Every row gives one point. The ring and each string are closed loops that go straight from each point to the next, and from the last back to the first. Before rounding, they use only three directions, however many columns there are. How many times does the string pass through the ring? Passing back the other way cancels.

Ring, 10 rows:
[[ 54  54   0  31]
 [ 22  67  12  24]
 [ -7  61  14  19]
 [-48  30   7  13]
 [-65 -16  -6  13]
 [-58 -43 -11  16]
 [-30 -65 -16  22]
 [  9 -58 -19  29]
 [ 45 -27 -20  34]
 [ 63  20 -13  34]]
String (25 x 4):
[[ 28 -24  11  31]
 [ 23  -5 -10  28]
 [ 47  12 -48  31]
 [ 94   3 -44  40]
 [ 84 -18   1  41]
 [ 66 -20  10  38]
 [ 89 -10 -24  41]
 [ 68  11 -63  35]
 [ 16   7 -28  26]
 [ 19   7 -37  26]
 [ 43 -17 -45  32]
 [ 53 -57 -29  37]
 [ 41 -77  -4  36]
 [ 14 -42   5  29]
 [  7 -25  -8  27]
 [  9 -22 -39  26]
 [ 19 -87 -48  32]
 [ 15 -92 -20  32]
 [ 19 -98 -18  33]
 [ 23 -75 -44  32]
 [ 30 -65 -48  33]
 [ 38 -79 -14  36]
 [ 42 -65  -7  36]
 [ 60 -53 -30  38]
 [ 50 -48   9  37]]
Times through: 2

Ring:
[[ 76  18 -12  -1 -18 -10  -7  31 -17]
 [ 53  57 -16  -6 -12 -14  12  42 -17]
 [-10  67 -27   2   3 -17  40  37   6]
 [-39  43 -33  14   9 -17  47  24  23]
 [-50 -10 -31  27   9 -13  37   3  40]
 [-23 -46 -21  29   1  -9  15  -7  40]
 [ 33 -52 -10  20 -12  -7 -10  -1  19]
 [ 71 -19 -10   7 -19  -7 -15  17  -6]]
String, 28 rows:
[[  5  32 -50  15   0 -13  37  28  -1]
 [ -9  52 -62  16   5 -15  51  34  -3]
 [-36  86 -51   8  11 -19  63  41   6]
 [-40  84 -11  -2   9 -21  47  38  22]
 [-38  80  19  -9   6 -21  33  35  33]
 [-11  41  10  -2  -1 -16  18  26  26]
 [ -7  15 -56  22   3 -12  39  20   6]
 [-28  30 -68  25   9 -14  55  23   8]
 [-54  55 -74  24  16 -17  73  29  13]
 [-64  86 -26   5  15 -22  62  36  27]
 [-31  75  30 -12   3 -21  24  34  35]
 [ -1  34   6   0  -3 -15  15  24  22]
 [  0  27 -29  11  -1 -14  28  24  10]
 [  2  27 -48  16   1 -13  36  26   2]
 [  0  49 -67  17   4 -14  50  34  -9]
 [  1  87 -57   5   4 -17  54  48 -14]
 [  5 109  -6 -15   0 -20  36  53  -2]
 [  9 105  25 -23  -4 -21  20  51   7]
 [ 12  62  16 -11  -6 -17  13  36  12]
 [ 19  20 -35  12  -4 -12  23  25   0]
 [ 32  51 -55   9  -4 -13  34  39 -20]
 [ 37  77 -45  -1  -5 -15  35  49 -24]
 [ 40  97 -41  -7  -5 -17  37  57 -29]
 [ 29 121   6 -24  -6 -20  26  61 -12]
 [ 15  89  21 -19  -6 -19  16  46   7]
 [ 12  48  -4  -2  -4 -15  18  32   9]
 [ 15  15 -52  18  -2 -11  30  23  -3]
 [ 13  18 -69  23   0 -11  39  25  -9]]
Times through: 4
String (9 x 9):
[[-19  -4 -60  30   5 -11  40  12  14]
 [ -3  10 -39  18   0 -12  29  18  12]
 [-29  61   8  -3   4 -19  30  30  29]
 [-43  79 -10   0   9 -20  47  36  25]
 [-63  54 -73  25  18 -18  75  27  17]
 [-57   6 -91  40  16 -13  69  11  19]
 [-87   5 -33  29  18 -16  54   3  54]
 [-62   5  -3  17  10 -16  32   5  53]
 [-19   8 -12  14   1 -14  23  13  29]]
Times through: 0

Ring, 6 rows:
[[ 94 -37 -30   5   7  -4 -37  -9   1  -7  -8  55  33  32]
 [ 29  60 -20   8  -5  13  25  47  -8 -14  -9  -3   8   2]
 [-33  79 -11  11  -5  11  51  51  -1 -24  18 -26 -24 -13]
 [-67  29 -26  18   7 -10  39   8  12 -36  47 -12 -32 -10]
 [ -2 -64 -40  16  19 -27 -20 -47  19 -29  45  43  -3  20]
 [ 71 -78 -31   8  15 -18 -48 -42  13 -13  18  67  20  36]]
String:
[[-119  107  -44   26    1   -4   90   48   -1  -47   37  -58  -34  -37]
 [ -93  112  -20   19   -5    8   83   61   -1  -36   31  -55  -39  -31]
 [ -28   89   60   -4  -16   34   49   73   12   -6   38  -29  -70   -8]
 [  -9   54   25    2   -7   19   31   45    9  -12   28  -10  -41    0]
 [ -18   39  -31   15    3   -2   30   23    1  -27   18   -5   -7   -4]
 [ -60   68  -77   28    7  -14   57   25   -9  -44   10  -27   10  -21]
 [ -95  110  -50   25    0   -1   85   53   -7  -44   22  -54  -19  -34]
 [ -92  112    5   13   -8   15   82   66    5  -31   40  -54  -57  -29]
 [ -38   64   49   -1  -10   24   42   52   16  -12   48  -21  -69   -5]
 [ -73   69   35    5   -6   16   55   46   18  -22   58  -31  -74  -14]
 [ -18   28   39    0   -4   15   21   29   19  -11   48    0  -57    5]
 [  -9    5  -31   14    8   -9   12    1    7  -26   26   12   -6    5]
 [ -58    3  -79   29   17  -30   28  -19    4  -47   32    1    7   -7]
 [-118   -3 -112   42   26  -50   45  -40    7  -66   52  -10    4  -20]
 [-121   -3  -69   33   21  -38   43  -33   17  -57   70  -11  -28  -16]
 [ -39    6   31    4    1    4   18    8   25  -18   63    4  -63    5]
 [  -9    6   16    4    1    4   10   11   17  -16   43   11  -39    9]
 [ -10    4  -27   13    7   -8   11    1    8  -25   28   12   -9    5]
 [ -68   19  -74   29   15  -26   37   -9    3  -47   33   -8    0  -12]
 [-109   57  -50   27    8  -16   65   15    7  -48   48  -34  -31  -25]
 [-110   92   -1   16   -3    6   78   48   10  -36   54  -50  -62  -28]]
Times through: 3

Ring (6 x 14):
[[ 64   7  38 -19  23 -26  19 -29  17  24  23  15  11 -20]
 [ 40  67 -11 -34  42  -3  26 -14  20  10  30  21 -10 -30]
 [-15  55 -29 -19  30  10   4  -6   7  -9  25  18 -15 -21]
 [-61 -53 -11  25 -20  -6 -43  -5 -22 -23   2   3  14  11]
 [-41 -90  11  33 -33 -22 -47 -12 -25 -15  -3  -2  29  17]
 [ 22 -81  54  18 -18 -38 -21 -29  -8  12   5   3  33   6]]
String:
[[ -6  -5  11  -1   9  -9  -8 -17   0  -1  16  12   5  -8]
 [-25   2  20   2  12  -1 -10 -22   0  -3  18  14  -3  -9]
 [-14  -1 -24  -2   6  -6 -14  -4  -5 -11  14  10   6  -7]
 [-33   0 -55   1   1   0 -23   9 -12 -23  10   8   5  -3]
 [-68  -9 -73  11  -9   7 -39  17 -21 -37   6   5   4   4]
 [-91 -27 -28  24 -13  10 -44  -1 -23 -33   6   6   0   8]
 [-93 -34  19  29 -11   9 -41 -19 -19 -22   8   9  -4   7]
 [-93 -27 -27  24 -13  10 -45  -1 -23 -33   6   6   0   8]
 [-84 -10 -71  15 -10  12 -43  16 -24 -40   5   5   1   5]
 [-26   0 -62  -1   0  -2 -22  12 -11 -23  10   7   8  -3]
 [-11  -4 -17  -1   5  -7 -13  -6  -4  -9  14  10   6  -7]
 [-14  12 -32  -6  10  -2 -11  -1  -3 -12  15  11   2  -9]
 [ -9  43 -77 -19  19   4  -5  15  -1 -19  18  12  -3 -15]
 [-23 105 -71 -34  47  25  13   8  12 -18  31  23 -30 -30]
 [-16  83 -11 -26  45  18  16 -15  15  -3  32  24 -28 -29]
 [-14  51  31 -15  36   9  12 -30  14   6  29  23 -21 -23]
 [ -4 103 -14 -35  54  20  26 -15  21   1  36  27 -32 -35]
 [  5 121 -65 -45  57  22  27   4  20  -8  36  26 -31 -38]
 [  6  67 -70 -29  32   7   8  10   7 -13  24  17 -10 -24]
 [  2  25 -44 -15  16  -4  -3   3   1 -10  18  12   2 -14]]
Times through: 0
String:
[[  16   21   38  -12   26   -8   10  -30   12   13   24   18   -4  -19]
 [  14   19   -9  -14   19   -9    2  -11    6    1   20   14    2  -15]
 [   5   10   -8   -9   14   -8   -3  -11    2   -2   18   12    3  -12]
 [ -21   28    9   -8   22    5   -1  -19    5   -3   22   17  -11  -15]
 [ -59   35  -10   -2   20   17  -12  -13   -2  -16   21   17  -19  -12]
 [ -90    5  -29   14    1   18  -33   -3  -16  -31   12   11  -12    0]
 [ -83  -40   24   28  -12    4  -39  -21  -18  -19    8    8    0    8]
 [ -33  -37   42   17   -4   -9  -22  -28   -7   -2   11   10    7    1]
 [ -27  -44   47   18   -6  -13  -22  -30   -7    0   10    9   10    2]
 [ -41  -95   56   37  -29  -23  -42  -30  -20   -4    0    1   25   16]
 [ -22 -104   70   36  -30  -31  -38  -35  -17    4    0    1   31   15]
 [  -5  -87   95   28  -18  -31  -24  -46   -8   15    6    5   25    8]
 [  38 -106  114   25  -20  -48  -16  -52   -3   29    5    3   38    7]
 [  74  -52   40   -4   -2  -45    1  -25    5   24   11    5   35   -6]
 [  62   -9   -2  -16   11  -30    7  -11    7   13   16    9   22  -13]
 [  99   33   14  -36   35  -29   34  -21   25   29   27   17   12  -29]
 [  78   64   47  -39   51  -14   43  -37   33   33   36   25   -9  -37]]
Times through: 0

Ring (8 x 14):
[[ 52  37 -57   3  19   1   1  32  13 -31  24  41 -35 -23]
 [ 67  51 -71   2  13 -16 -10  25  -4 -31  26  -4 -25   3]
 [ 52  31 -41  -8  12 -13 -30  -4 -15  -7   8 -52   1  37]
 [ 26   1  -2 -16  17   3 -40 -23 -11  15  -9 -59  16  47]
 [-12 -33  44 -20  23  36 -36 -34   4  34 -24 -35  21  35]
 [-26 -39  52 -15  26  56 -18 -19  19  29 -21  11   5   3]
 [-11 -22  26  -7  26  51  -4   2  26   9  -7  44 -14 -21]
 [ 27  14 -26   1  23  23   3  26  23 -18  14  57 -31 -31]]
String (21 x 14):
[[  15   30  -17   -3    3   26   -8    1  -15   -2    9  -54   -5   23]
 [  37   44  -38   -4    1    4  -19   -1  -26   -7   13  -79   -1   41]
 [  86   49  -74   -9   13  -46  -42    0  -23  -18   16  -64    1   49]
 [  75   30  -59   -9   22  -33  -35    5   -4  -17   12  -15   -7   24]
 [  44   16  -32   -7   21   -3  -22    5    4   -9    7   -1  -10   10]
 [  26   54  -45    7   -2   25    9   23  -14  -21   25  -35  -24    4]
 [  65   69  -86   11    7   -5   11   45   -2  -45   39   15  -42  -19]
 [  40   55  -61   11    7   18   18   42    5  -37   33   25  -42  -28]
 [  58   35  -65    7   26    1   10   47   29  -41   29   90  -49  -50]
 [  53    5  -39   -3   36   -3   -9   27   35  -23   12   91  -33  -37]
 [  30    3  -18   -6   26   14  -12   11   19   -8    5   38  -18  -13]
 [  12   11   -7   -4   14   30   -7    5    4   -2    5   -4  -12    1]
 [   3   27  -17    7    9   49   20   28   11  -16   18   24  -32  -28]
 [  61   20  -58    3   34   -4    3   43   38  -37   23  111  -47  -54]
 [  74   26  -67    0   33  -20   -8   36   28  -36   23   85  -39  -36]
 [  33   12  -23   -6   20   10  -15    7    8   -7    6    9  -13    1]
 [  28   27  -29   -1   12   17   -6   12    0  -11   13   -9  -16    3]
 [  46   72  -68    9   -4    9    7   29  -21  -31   33  -46  -27    9]
 [  94   74 -100    1    6  -43  -22   22  -23  -37   32  -50  -18   30]
 [  94   32  -71  -12   25  -54  -47    1   -7  -18   11  -22   -3   35]
 [  53   13  -32  -12   23  -15  -34   -4    1   -5    3  -13   -2   23]]
Times through: 4
String (24 x 14):
[[  -3  -40   36  -17   34   33  -27  -17   26   22  -19   32    3    1]
 [  10   -9    7  -10   23   27  -17   -4   13    7   -5   11   -6    2]
 [ -18   -2   20   -3   13   59    3    3    9    8   -1    2  -12   -7]
 [ -26  -16   29   -1   21   70   14   13   29    5   -1   57  -24  -38]
 [  24  -24   -4   -6   43   22   -5   21   50  -10    1  121  -32  -52]
 [  47   -9  -25   -8   39   -3  -19   16   36  -13    4   85  -24  -28]
 [  19   10  -12   -5   17   23  -10    6    7   -4    5    4  -13    0]
 [  27   21  -26   -1   16   20   -3   17    8  -13   13   15  -21  -10]
 [  20   42  -36    6    5   31   12   26   -2  -21   22   -4  -28  -12]
 [  60   67  -81   11    7   -1   12   44   -1  -43   38   15  -42  -20]
 [ 113   65 -115    4   23  -55  -15   42    6  -53   37   40  -39  -13]
 [  80   30  -67   -6   26  -35  -28   16    7  -25   16   19  -18    5]
 [  38   26  -33   -4   14    5  -15    8   -2  -10   11  -15  -12   11]
 [  28   24  -24   -4   12   14  -13    4   -5   -6    9  -25   -9   14]
 [  35   51  -42   -1   -2    8  -12    4  -27  -11   17  -80   -5   36]
 [  57   39  -45  -10    7  -22  -39  -13  -29   -3    7  -92   11   60]
 [  70   -1  -29  -23   29  -43  -66  -28   -8    9  -10  -48   21   59]
 [  39   -7   -8  -17   27   -8  -43  -17    3   10   -9  -19    9   32]
 [  21   -6    3  -14   21   11  -32  -16    1   12   -8  -25    7   27]
 [ -10    1   20   -9    8   44  -15  -15   -9   18   -6  -54    7   28]
 [ -34  -31   61  -19   13   56  -31  -40   -7   43  -26  -70   27   46]
 [ -31  -19   47  -13   11   60  -16  -24   -3   30  -17  -48   13   27]
 [ -51  -55   84  -21   22   71  -27  -40   11   49  -34  -28   24   26]
 [ -36  -84   89  -28   42   54  -41  -43   34   52  -44   31   23   11]]
Times through: 4

Ring:
[[ 12 -12  49  17  14 -34 -46  14  -7   1   8 -15  -7 -35]
 [ -7  28  40   7 -16 -12 -75 -13  16 -19   9  11 -14 -14]
 [-30  60  14  -2 -39  18 -87 -26  38 -22   4  19 -16   2]
 [-41  65 -18   0 -50  39 -78 -22  42  -3   3  10 -19  11]
 [-37  45 -44  13 -53  43 -59  -7  29  25  12  -6 -24  16]
 [-17  -5 -61  36 -38  27 -25  24  -2  65  25 -35 -28  10]
 [  0 -40 -53  46 -12   8   0  47 -23  82  26 -58 -23  -7]
 [ 12 -60 -31  45  18 -11  17  62 -34  83  17 -73 -12 -31]
 [ 20 -63  11  35  46 -32  16  63 -34  60   3 -72   1 -56]
 [ 21 -50  33  28  44 -39  -3  49 -27  37   2 -55   1 -56]]
String, 33 rows:
[[ -40   75   34  -23   -8   23  -76  -19   53  -36  -28    6    6  -28]
 [ -30   35   12   -8   13   18  -36   15   30    4  -27  -31   10  -42]
 [  -4    8    7   23  -27   -5  -59   -1    3   12   23   -3  -24   -1]
 [   5    9   18   29  -44  -16  -82  -17   -1   -2   40   20  -35   14]
 [  10   19   46   24  -47  -29 -103  -33    3  -27   43   40  -37   16]
 [   2   29   69    4  -12  -29  -90  -23   15  -40   12   25  -14  -17]
 [  26   -8   64   29  -22  -50  -87  -17  -13  -22   41   26  -31   -3]
 [  44  -41   53   51  -31  -65  -79   -8  -37    0   66   23  -45   10]
 [  39  -41   81   30   23  -69  -51   14  -29   -7   25   -7  -14  -38]
 [   7  -18   66    0   66  -35  -12   40   -2    3  -29  -50   22  -80]
 [  -4  -10   31    5   43  -14  -11   38    2   20  -22  -51   13  -61]
 [  12  -30   15   29   12  -24  -23   31  -17   33   14  -36  -11  -30]
 [  31  -57   12   50   -2  -41  -26   31  -40   45   42  -29  -28  -14]
 [   4  -25   10   23   21  -15  -13   37  -11   37    2  -46   -3  -40]
 [  37  -69    6   59   -5  -46  -21   36  -49   55   50  -33  -33  -10]
 [  52 -101   19   63   30  -64    7   61  -66   70   42  -59  -22  -35]
 [  35  -90   33   36   82  -54   40   85  -48   66   -7  -94   14  -84]
 [  -3  -34   31    0   90  -16   34   74   -5   42  -48  -95   36 -100]
 [  -6  -14   14    9   40   -7   -3   44    0   33  -20  -59   11  -58]
 [  12  -30    1   37   -8  -20  -31   24  -20   39   28  -27  -23  -12]
 [  37  -64   19   52    3  -49  -25   33  -44   45   43  -30  -28  -17]
 [  51  -83   53   50   33  -74  -15   44  -55   36   35  -38  -17  -41]
 [  25  -43   65   19   55  -52  -14   42  -22   14   -5  -45    8  -67]
 [   4  -11   62    1   54  -31  -21   32    1    0  -24  -42   17  -70]
 [   5    0   78   -3   48  -36  -38   19    6  -19  -22  -25   15  -67]
 [ -12   21   54   -9   33  -12  -41   14   21  -15  -27  -24   14  -57]
 [   2   21   67    4   -1  -29  -77  -13   13  -32    5   13   -9  -27]
 [ -21   48   57  -16   11   -4  -68   -9   35  -35  -23    0    8  -41]
 [ -37   55   35  -25   26   18  -44    7   45  -19  -45  -25   21  -56]
 [ -13   19   12   10  -11    2  -53    3   14    6    4  -11  -11  -17]
 [   5    6    8   34  -51  -14  -80  -16   -4    6   46   19  -40   21]
 [  -4   43   28   21  -74   -9 -121  -49   17  -32   48   56  -45   36]
 [ -29   75   37   -9  -44   11 -109  -43   46  -47    4   40  -17    4]]
Times through: 4

Ring, 6 rows:
[[-35 -56   7  29 -12  24 -25 -11 -12  29 -17  13  -3  33]
 [-29 -60 -10  18 -44  26 -61  -3  11  26 -11  -5 -31 -17]
 [ -5  12 -22 -25 -49  21 -64  30  18  -4  -3 -27 -36 -62]
 [  1  75  -9 -41   1  24 -10  44 -13 -18  -7 -19   5 -15]
 [-12  73  -2 -26  36  43  18  36 -37  -4 -14 -11  29  38]
 [-31  10  11  11  38  41  22   7 -43  19 -21  11  34  76]]
String:
[[ -37  -82   17   40  -22    5  -25  -23   -9   30  -18   27   -3   36]
 [ -39  -93  -11   36  -48   35  -70  -15   12   42  -14   -3  -37   -8]
 [ -38  -93  -31   28  -66   54 -102   -6   28   45  -10  -26  -60  -43]
 [ -33  -85  -37   19  -77   52 -113    0   36   40   -7  -33  -69  -64]
 [ -22  -26  -21    0  -39   39  -63   13   11   19   -9  -21  -33  -31]
 [ -15   -3    3   -4  -18    9  -23   12   -6    2  -11    3   -3   -1]
 [  -8  -15    5   -8  -45  -14  -40   11   10   -7   -6    6  -19  -33]
 [  -5  -12  -27  -22  -74   15  -89   26   35   -2    0  -30  -55  -89]
 [   1   15   -3  -26  -46  -11  -44   25   14  -17   -3   -6  -22  -52]
 [   6   36  -23  -43  -57    9  -67   42   25  -19    2  -31  -40  -86]
 [   1   48  -46  -47  -50   50  -83   52   25   -7    1  -57  -50  -92]
 [  -9   36  -26  -28  -21   45  -47   37    3    1   -6  -34  -22  -37]
 [ -14   20   -2  -12   -4   23  -16   21  -13    1  -11   -5    2    5]
 [   3   72   14  -36   11   -7   17   35  -24  -28   -9    6   25    9]
 [  -9   34   15  -15    8    0   11   19  -24  -11  -12   12   22   24]
 [  -4   56   25  -22   23  -12   34   23  -34  -21  -13   21   38   39]
 [  -2  120   -4  -47   51   45   34   53  -44  -19  -13  -18   40   37]
 [ -13   98  -20  -36   48   77   12   50  -40    1  -14  -33   26   35]
 [ -21   36  -20  -14   12   65  -21   30  -19   15  -13  -27    1   14]
 [ -19   27   -1   -8   15   35   -1   21  -25    7  -14   -4   14   30]
 [ -17   35   31   -3   40   -1   47   10  -47   -6  -19   30   50   76]
 [ -35   32   13   11   69   58   47   10  -62   23  -25   11   54  110]
 [ -40    8   21   24   66   48   49   -1  -62   28  -27   22   56  121]
 [ -38  -12   31   29   52   24   47  -10  -56   24  -26   36   53  114]
 [ -45  -38   17   38   35   42   18  -14  -43   38  -25   23   32   96]
 [ -42  -44   -7   29    6   60  -24   -5  -21   42  -20   -3    0   48]
 [ -26  -16    4   10   -1   26  -14    4  -17   17  -15    5    5   29]
 [ -21  -14   25   10    3   -7   10   -2  -24    3  -16   28   21   43]]
Times through: 4
String, 23 rows:
[[ -11   -3  -46  -24  -66   53 -101   35   34   11   -1  -52  -63  -91]
 [  -9   21   -3  -18  -17   13  -24   24   -5   -5   -8   -6   -5  -13]
 [   6   60   12  -37   -9  -18    2   33  -11  -31   -6    6   12  -14]
 [  13  109  -18  -64   -6   23  -18   62   -6  -33   -2  -33   -2  -45]
 [  -3   81  -38  -47   -4   68  -40   57   -4   -5   -5  -52  -16  -38]
 [ -11   47  -16  -26    1   44  -22   35  -13    0   -9  -24   -2   -6]
 [   1   74   24  -32   24  -14   36   31  -34  -29  -11   17   39   32]
 [   5   98    4  -47   20   10   18   47  -27  -29   -8   -7   26    6]
 [   4   94  -26  -54   -2   45  -26   58   -7  -18   -4  -40   -7  -36]
 [ -12   33  -25  -24  -16   49  -43   35   -1    5   -7  -32  -18  -27]
 [  -6   29   12  -18   -6   -6   -2   21  -14  -14   -9    9   11    4]
 [   3   23  -13  -33  -53   -2  -57   33   20  -18    0  -18  -32  -70]
 [ -10  -24  -43  -19  -83   38 -112   28   43   10    1  -47  -72 -104]
 [ -21  -26  -31   -3  -49   48  -79   18   19   21   -7  -32  -45  -49]
 [ -16   -8   13    0  -13   -1  -11    7  -11    1  -12   14    5   13]
 [ -26  -61   11   21  -37   -4  -37  -11    3   16  -12   18  -14    2]
 [ -26  -56   22   24  -24  -13  -17  -14   -8   13  -15   29    1   24]
 [ -20   -5    1    1   -9   21  -19   11  -12    9  -13    1    0   12]
 [ -35  -58  -29   18  -40   63  -77    3   12   40  -12  -27  -42  -21]
 [ -40  -95  -33   30  -63   60 -101   -7   26   49  -11  -27  -60  -38]
 [ -28  -78   -5   23  -58   10  -68  -10   18   24  -10    2  -37  -26]
 [ -15   -4   14   -1  -12   -5   -9    7  -12   -2  -12   15    7   12]
 [ -18  -17  -29   -8  -47   44  -75   21   18   16   -6  -32  -42  -50]]
Times through: 2

Ring, 6 rows:
[[ 19 -25   4  57 -24 -22  12 -28 -35 -21  25  10 -14  -5]
 [ 22  -6  31  56 -13 -12  24 -28 -32 -19  -8  10 -12  16]
 [  1  22  23  12  19   6   9   1   5   0 -39   9   2  22]
 [  8  18   8  -6  40  -2  -9  29  33  -4 -53  10   3  15]
 [ 16  -3  -8   3  31 -17 -16  29  30 -13 -32  11  -2   1]
 [ 10 -24 -18  30  -6 -23  -8  -3  -7 -15  22  10  -8 -15]]
String:
[[   6    5    1   10   18   -6   -5   11   13   -6  -23   10    0    6]
 [  43   -1   17   12   46  -25   -8   39   39  -28  -71   13   -8   18]
 [  62  -13   14   15   56  -39  -14   53   51  -40  -83   14  -14   15]
 [  33  -12    3   21   26  -26   -8   23   21  -25  -36   12   -9    5]
 [  -4   -1  -10   13    5   -6   -7    1    2   -2    3    9    0   -4]
 [ -32    1  -39   -7    0    3  -21    2    6   15   34    8    8  -21]
 [  39  -22  -10   17   31  -35  -18   35   32  -30  -33   13  -11   -4]
 [  53  -19    6   21   40  -38  -13   40   36  -37  -57   14  -14    7]
 [  26   -5    6   19   24  -20   -5   19   18  -20  -35   11   -7    8]
 [ -16    5  -15    5    5    1   -9    1    3    6    7    8    4   -5]
 [  -4   19   -7  -18   40    1  -18   33   39    4  -42   10    7    7]
 [  41   29   39   -8   73   -9   -4   54   60  -20 -121   13   -1   40]
 [ -35   33   -9  -20   22   21  -10   10   19   23  -15    7   15    6]
 [ -20   15   -5    3    6    9   -3   -3    1   11   -1    8    7    2]
 [  26   13   39   30   20   -6   17    1    2  -16  -55   10   -6   29]
 [  32   15   53   42   15   -5   27   -8   -8  -20  -61   10   -8   37]
 [   3   18   33   32    0    7   22  -20  -19   -2  -25    8   -1   24]
 [ -26   16    0   13   -8   13    5  -20  -16   14   13    7    6    3]
 [  12    6   20   30    5   -5   11   -8   -9  -10  -22   10   -4   15]
 [  28   10   42   38   14   -7   21   -6   -7  -18  -50   10   -8   30]
 [   9   30   43   19   22    9   19   -3    1   -3  -58    9    1   35]
 [ -27   37    8  -11   21   22    1    4   12   19  -27    7   13   16]
 [ -14   16   -3    1   14    6   -5    4    9    8  -12    8    6    5]
 [ -21   22  -10  -14   24   10  -12   15   22   13  -18    8   10    4]]
Times through: 1

Ring, 8 rows:
[[ -6  25  -4  18 -15  -4  22  61 -42   4 -14 -14  16  -5]
 [-59  25  -5  15  -8  -5  27  42 -10   3 -27 -42  12   4]
 [-73  19   4   0   0  -4  26  28  19   0 -31 -56   0   6]
 [-49   8  20 -21   6  -1  19  22  37  -3 -25 -53 -17   0]
 [  0  -3  33 -37   6   3  10  26  31  -7 -11 -32 -27  -9]
 [ 69 -12  39 -39  -4  10   3  42  -9 -12   9   9 -22 -21]
 [ 82  -5  29 -23 -12   9   5  56 -40 -10  12  24  -8 -22]
 [ 49  13   9   3 -17   2  13  67 -55  -1   2  13   8 -15]]
String (27 x 14):
[[ -22   48  -11   28  -12  -15   23   76  -33   21  -25  -33   10   -3]
 [ -16   11    6    1   -9    1   21   42  -19   -5  -13  -19    7   -4]
 [ -29   -5    7   -2  -11    9   24   24  -19  -19  -11  -15   15   -1]
 [ -90   29  -13   24   -8   -7   33   37   -6    3  -35  -54   19   10]
 [-121   49  -18   29   -1  -17   35   43   17   18  -49  -83   11   15]
 [ -75   40   -3   11    1  -14   26   47   19   16  -38  -68   -4    6]
 [ -12    7   15  -10   -5    2   18   37   -3   -5  -13  -24   -4   -5]
 [ -33  -10   17  -17   -4   10   21   15    6  -20  -13  -25    1   -1]
 [ -71   -3   18  -21    5    4   23    6   39  -14  -26  -54   -9    5]
 [ -75   21   21  -24   14   -9   20   21   67    8  -36  -80  -30    4]
 [ -34   26   23  -23   11  -11   14   40   47   14  -28  -63  -32   -4]
 [  -1    9   20  -17   -2    0   14   40    5   -1  -12  -26  -12   -8]
 [   4  -14   27  -28   -3   11   14   21    3  -19   -4  -12   -8   -8]
 [  22  -20   40  -46    2   12    8   17   20  -20   -1  -12  -23  -13]
 [  55  -10   48  -54    6    6    0   34   27   -7    2  -12  -40  -20]
 [  62    0   41  -42    2    3    1   47    9   -1    2   -7  -33  -21]
 [  41    2   29  -26   -4    3    8   47   -6   -3   -1   -6  -18  -16]
 [  53    5   29  -25   -5    2    6   54  -12   -1    1   -2  -18  -18]
 [  19   -9   22  -20   -8   10   14   33  -16  -16   -1   -2   -2  -11]
 [  75  -19   31  -28  -13   15    6   42  -38  -21   15   28   -4  -21]
 [ 114   -9   30  -22  -18   12    2   65  -62  -12   22   44   -4  -28]
 [ 106   19   19   -5  -18   -1    3   88  -66    8   12   30   -5  -26]
 [  46   15   14   -4  -13    0   11   65  -39    2   -1    4   -1  -16]
 [  26    5   14   -6  -12    4   14   50  -33   -7   -2    0    3  -12]
 [  26   -1   10   -1  -17    8   17   47  -47  -13    1   10   13  -11]
 [  20   25   -6   24  -22   -2   20   71  -67    3   -6    5   23   -9]
 [  -5   47  -14   34  -18  -13   23   83  -54   19  -19  -19   18   -5]]
Times through: 5
